Each row of a before or after table is a point. The points were changed in one or more steps. Then noise was added and the rows were shuffled. The steps act on columns, c1 being the first. Write out the steps. A step turns or swaps two columns, mirrors them in a line or flattens them onto one, adds a multiple of one to another, or multiplies or shifts one. Angles are multiples of 10 degrees, from the lower column toward the higher: turns from -170 to 170, lines from 10 to 170 but not 90. Use the fewest steps. Two steps may share a column if one is a turn and the other turns, adds or multiplies; they go together, in the order done. Otherwise the lowest column goes first.

Before:
-0.12  +0.58
-0.35  -0.53
-0.62  -0.14
+0.14  -0.47
-0.23  -0.36
+0.54  -0.46
-0.51  +0.01
-0.03  +0.11
-0.32  +0.08
+0.33  -0.33
-0.03  +0.12
-0.38  +0.14
After:
+0.00  +0.53
+0.10  +0.08
-0.16  +0.63
+0.08  +0.35
-0.36  -0.32
-0.44  -0.14
-0.45  -0.53
-0.37  +0.26
+0.17  +0.40
+0.64  +0.13
+0.11  +0.01
-0.57  +0.36
Steps: turn c1 and c2 by -90 degrees

Before, 14 rows:
+0.10  -0.09  +0.50
+0.33  -0.36  +0.24
+0.10  -0.42  -0.38
-0.12  -0.15  -0.76
-0.19  -0.05  +0.02
+0.13  -0.10  -0.21
+0.32  +0.55  +0.23
+0.26  +0.61  +0.13
+0.39  +0.25  -0.35
+0.00  +0.95  -0.20
-0.04  +0.66  -0.04
-0.23  +0.46  -0.28
-0.18  +0.53  +0.00
-0.10  -0.01  -0.33
After (14 x 3):
+0.21  +0.52  -0.23
+0.00  +0.12  -0.32
+0.21  -0.10  +0.51
+0.43  +0.26  +0.36
-0.09  -0.49  -0.18
+0.23  +0.17  -0.16
-0.12  -0.33  -0.41
+0.37  -0.61  -0.09
+0.06  -0.60  -0.26
-0.03  +0.40  -0.66
+0.10  -0.82  -0.51
+0.47  -0.13  -0.42
+0.42  -0.58  +0.01
-0.10  +0.05  +0.04
Steps: shift c1 by +0.10; mirror c2 and c3 in the line at 100 degrees

Before:
+0.04  +0.27  +0.59  -0.45  -0.36  +0.52
+0.13  -0.03  +0.07  +0.14  -0.06  +0.17
-0.42  +0.01  +0.55  +0.36  +0.38  -0.11
-0.40  +0.27  +0.03  -0.71  -0.34  +0.41
+0.49  -0.37  +0.05  -0.42  +0.31  -0.38
-0.27  -0.60  +0.13  +0.27  -0.31  -0.34
+0.02  +0.22  +0.09  -0.64  -0.19  +0.04
+0.48  -0.19  -0.43  +0.30  +0.42  +0.37
+0.44  +0.18  -0.32  -0.60  -0.48  -0.31
+0.12  -0.54  +0.38  -0.27  -0.47  +0.25
+0.39  +0.19  -0.06  -0.69  -0.30  +0.52
-0.46  +0.49  +0.19  +0.09  -0.09  -0.27
After:
+0.11  -0.51  +0.60  -0.29  +0.00  +0.10
+0.01  +0.21  +0.22  -0.63  -0.05  +0.02
-0.41  +0.26  +0.30  -0.74  -0.22  +0.16
-0.41  +0.01  +0.09  +0.40  +0.67  +0.02
-0.51  +0.51  +0.17  +0.06  +0.11  -0.11
+0.47  -0.15  -0.62  +0.30  -0.07  +0.16
+0.12  -0.06  +0.07  +0.17  +0.04  +0.05
+0.48  -0.39  -0.22  -0.43  +0.24  -0.15
+0.02  +0.25  +0.67  -0.44  +0.20  +0.22
-0.29  -0.57  +0.34  +0.26  -0.14  -0.12
+0.45  +0.18  +0.12  -0.60  -0.57  -0.13
+0.42  +0.19  +0.17  -0.71  -0.27  +0.19
Steps: turn c3 and c5 by 50 degrees; multiply c6 by 0.4

Before, 10 rows:
-0.01  +0.16  -0.08  +0.03  -0.11  +0.12  +0.08  +0.01
-0.16  -0.08  +0.57  -0.76  -0.14  -0.16  +0.09  -0.42
-0.16  -0.44  -0.48  -0.04  -0.11  -0.26  +0.10  -0.38
-0.23  +0.02  +0.78  -0.21  -0.06  +0.15  -0.53  -0.03
-0.50  +0.04  -0.46  -0.14  -0.20  -0.20  +0.02  -0.66
-0.05  -0.80  -0.17  -0.21  +0.01  -0.19  -0.09  -0.06
-0.12  -0.06  -0.28  -0.02  +0.82  +0.86  +0.23  -0.01
-0.97  +0.16  +0.53  -0.27  +0.64  -0.26  +0.01  +0.06
-0.51  -0.32  -0.33  -0.15  -0.21  +0.14  +0.12  +0.07
-0.03  +0.20  -0.40  -0.28  -0.15  -0.11  -0.54  -0.14
After (10 x 8):
-0.07  -0.09  +0.64  -0.54  -0.04  -0.33  -0.47  -0.42
-0.53  -0.25  -0.27  -0.16  +0.27  -0.22  +0.01  +0.08
-0.43  -0.10  -0.49  -0.17  -0.66  +0.72  +0.13  -0.05
-0.77  +0.17  +0.28  -0.21  -0.72  -0.44  -0.24  +0.03
+0.02  -0.78  -0.14  -0.08  +0.11  -0.74  -0.23  -0.11
-0.41  +0.07  -0.34  -0.13  +0.33  -0.33  -0.04  -0.67
-0.07  +0.14  -0.04  -0.07  +0.17  +0.22  +0.16  -0.02
-0.26  +0.04  +0.77  +0.31  -0.18  +0.08  -0.50  +0.02
-0.07  -0.45  -0.44  -0.15  +0.29  -0.62  -0.01  -0.43
+0.01  +0.19  -0.36  +0.19  +0.29  +0.08  -0.57  -0.13
Steps: turn c1 and c6 by 20 degrees; add 0.7 times c2 to c6; mirror c3 and c5 in the line at 170 degrees; turn c4 and c7 by 50 degrees
